Every row gives one point. Each copy is the shape, with its points in the same order, stretched, turned, moved and blurred by noise. Say if it was mirrored as well.

Shape (8 x 3):
[[-.76,.18,.01],
[-.71,-.05,-.06],
[.19,-.42,.00],
[-.12,-.37,-.04],
[.69,.29,.04],
[-.66,-.31,-.15],
[-.03,.64,-.42],
[-.16,-.44,-.12]]
Copy 1 (8 x 3):
[[.28,.86,.31],
[.42,.73,.21],
[.33,-.25,-.05],
[.41,.09,.06],
[-.22,-.32,-.24],
[.61,.58,.21],
[-.08,.67,-.28],
[.53,.09,.02]]
Copy 1 is: mirrored
Copy 2 (8 x 3):
[[-.62,-.78,-.36],
[-.67,-.72,-.15],
[-.15,.06,.52],
[-.35,-.21,.36],
[.34,.59,-.08],
[-.73,-.66,.10],
[-.33,.12,-.83],
[-.43,-.22,.40]]
Copy 2 is: mirrored

Shape (12 x 6):
[[-.14,-.06,.37,-.21,.06,.18],
[.15,-.13,-.17,-.03,.43,-.13],
[-.04,.41,.01,.03,-.10,.07],
[.54,.28,-.02,-.45,-.16,-.09],
[-.06,-.31,-.24,-.31,-.09,-.03],
[-.60,-.03,.23,.01,.15,.06],
[.25,.12,.25,-.14,.27,-.22],
[.12,-.19,.17,.08,-.05,-.35],
[.09,.24,.20,.16,-.25,.25],
[-.14,-.38,.12,.25,-.12,.01],
[.25,.11,.16,-.27,-.28,.05],
[.35,.65,-.37,-.13,-.08,-.34]]
Copy 1 (12 x 6):
[[.21,.26,-.50,-.33,-.18,.00],
[.08,-.28,-.18,.37,-.37,-.40],
[-.09,.26,-.07,.18,-.02,.31],
[-.42,.49,-.44,.46,.39,.19],
[-.47,-.20,-.14,-.04,.06,-.05],
[.28,-.14,-.29,-.33,-.56,.15],
[.21,.05,-.50,.33,-.19,-.09],
[.06,-.34,-.12,.06,.13,-.19],
[.04,.44,.07,-.14,.22,.02],
[.09,-.33,.20,-.42,.08,-.35],
[-.22,.44,-.28,.03,.33,.11],
[-.47,.06,-.02,.94,.16,.51]]
Copy 1 is: only turned
Copy 2 (12 x 6):
[[-.02,.31,.12,.42,.00,.13],
[-.37,-.09,-.12,.12,-.30,.21],
[-.06,.12,.04,.01,.28,-.23],
[.08,-.30,.39,-.24,.64,.03],
[-.05,-.21,.48,-.16,-.38,-.16],
[-.23,.60,.04,.33,-.39,-.03],
[-.16,.25,-.11,.10,.21,.36],
[.08,.25,-.10,-.22,-.16,.09],
[.19,.06,-.10,.18,.31,-.22],
[.12,.16,-.15,.05,-.49,-.12],
[.21,-.08,.30,-.06,.39,-.08],
[-.19,-.19,.19,-.54,.55,-.22]]
Copy 2 is: mirrored

Shape (14 x 8):
[[-.28,.02,.09,-.20,-.06,.22,.03,-.19],
[.30,-.02,-.17,-.20,-.29,.26,.28,-.09],
[.11,-.15,.13,.03,-.33,.01,-.21,-.07],
[.22,.01,.44,-.27,.08,.29,.14,-.27],
[-.16,.17,.18,-.25,.27,.08,.10,-.21],
[.12,.28,-.03,.17,.15,-.04,-.18,.15],
[-.46,.03,.31,.03,.36,.28,-.42,-.43],
[.07,.40,-.19,.01,.09,-.05,-.16,.04],
[.26,.05,-.29,.02,.12,.07,-.24,.00],
[-.21,-.20,.17,-.27,.27,.23,-.02,.24],
[.02,.49,.00,.14,.07,.23,.32,.08],
[.43,-.20,-.04,.12,-.05,-.04,.27,.01],
[-.08,.71,-.15,-.03,.37,.39,-.28,-.18],
[-.04,.11,.06,-.02,-.23,.19,-.23,-.07]]
Copy 1 (14 x 8):
[[-.13,.23,-.44,.23,.03,-.02,.07,-.02],
[-.37,-.16,-.06,.22,-.13,.11,-.39,-.22],
[-.23,-.05,.09,.08,.17,.19,.14,-.15],
[-.57,.30,-.08,.26,-.03,-.08,-.11,-.01],
[-.12,.41,-.29,.21,-.08,-.12,-.08,.19],
[.07,.21,.25,-.10,.21,.03,-.09,-.02],
[.09,.78,-.28,.37,.31,-.22,.49,.11],
[.09,.34,.02,.04,.20,.20,-.22,.05],
[.04,.05,.22,.19,.24,.07,-.17,-.01],
[-.16,-.01,-.22,-.02,.09,-.27,-.09,.03],
[-.04,.34,.00,.01,-.13,.02,-.27,-.19],
[-.21,-.31,.40,.05,-.17,.03,-.14,-.09],
[.07,.94,-.17,.34,.40,.01,-.25,-.05],
[-.16,.20,-.15,.12,.19,.17,.02,-.18]]
Copy 1 is: only turned
Copy 2 (14 x 8):
[[-.36,-.07,.05,.12,-.10,-.20,.20,.05],
[-.11,-.02,.05,.15,-.16,-.34,-.21,-.15],
[-.21,-.34,.09,.11,.28,-.04,-.15,.06],
[-.62,-.16,-.09,-.05,-.47,-.22,.00,-.36],
[-.31,-.02,-.21,-.06,-.31,.00,.28,-.09],
[.17,-.13,-.26,-.35,.40,.20,.12,-.01],
[-.66,-.10,-.16,.09,.13,.02,.46,-.12],
[.24,-.15,-.31,-.18,.36,.09,.16,.05],
[.22,-.21,-.12,.00,.38,.10,.07,-.19],
[-.19,-.16,.20,-.23,-.13,.07,.37,-.12],
[-.03,.27,-.28,-.38,-.02,-.13,.05,-.05],
[-.04,.03,.05,-.05,-.12,.12,-.27,-.21],
[-.02,-.02,-.56,-.17,.31,-.16,.43,-.24],
[-.19,-.26,-.06,.08,.32,-.15,.02,.08]]
Copy 2 is: mirrored
Copy 3 (14 x 8):
[[.02,.12,.10,.01,.04,-.14,-.07,.02],
[-.02,.06,-.06,.34,.48,.19,-.09,-.05],
[.02,.34,.04,.06,-.02,.24,-.31,.13],
[-.03,-.04,.27,.03,.15,.15,-.34,-.13],
[.09,-.08,.21,-.16,-.13,-.05,.07,-.15],
[.03,-.11,-.15,-.03,-.19,.26,.05,.00],
[.07,.03,.23,-.06,-.49,-.29,-.14,.26],
[.23,-.09,-.22,.07,-.10,.16,.08,-.02],
[.14,-.02,-.16,.30,-.04,.31,.00,.09],
[-.25,.10,.13,.07,-.29,-.03,.03,-.18],
[-.05,-.31,-.18,-.13,.23,.13,.12,-.09],
[-.05,.10,.02,.13,.30,.59,.11,.04],
[.29,-.47,-.21,.11,-.11,-.13,.01,.14],
[.09,.21,-.13,.07,.03,.01,-.22,.10]]
Copy 3 is: only turned
Copy 4 (14 x 8):
[[.01,.00,.31,.23,-.21,-.06,-.20,.13],
[-.18,.18,.44,.10,.14,.04,.32,-.06],
[.21,-.12,.28,.00,.10,-.36,-.06,.09],
[-.23,-.20,.12,.32,.17,-.15,.08,.20],
[-.08,-.06,-.05,.28,-.18,.01,-.11,.20],
[-.01,.26,-.29,.21,-.05,-.20,-.04,-.14],
[.07,-.10,-.06,.11,-.48,-.61,-.59,.33],
[.05,.34,-.27,.17,-.29,-.09,-.05,-.04],
[-.13,.13,-.15,-.02,-.26,-.28,.13,-.08],
[-.28,-.45,.19,.17,-.24,-.02,-.15,-.16],
[-.15,.56,-.04,.47,.14,.19,-.07,-.22],
[-.34,.00,.00,-.24,.49,.02,.36,-.08],
[-.05,.51,-.32,.59,-.66,-.34,-.25,.00],
[.11,.13,.22,.23,-.13,-.39,-.10,-.02]]
Copy 4 is: mirrored
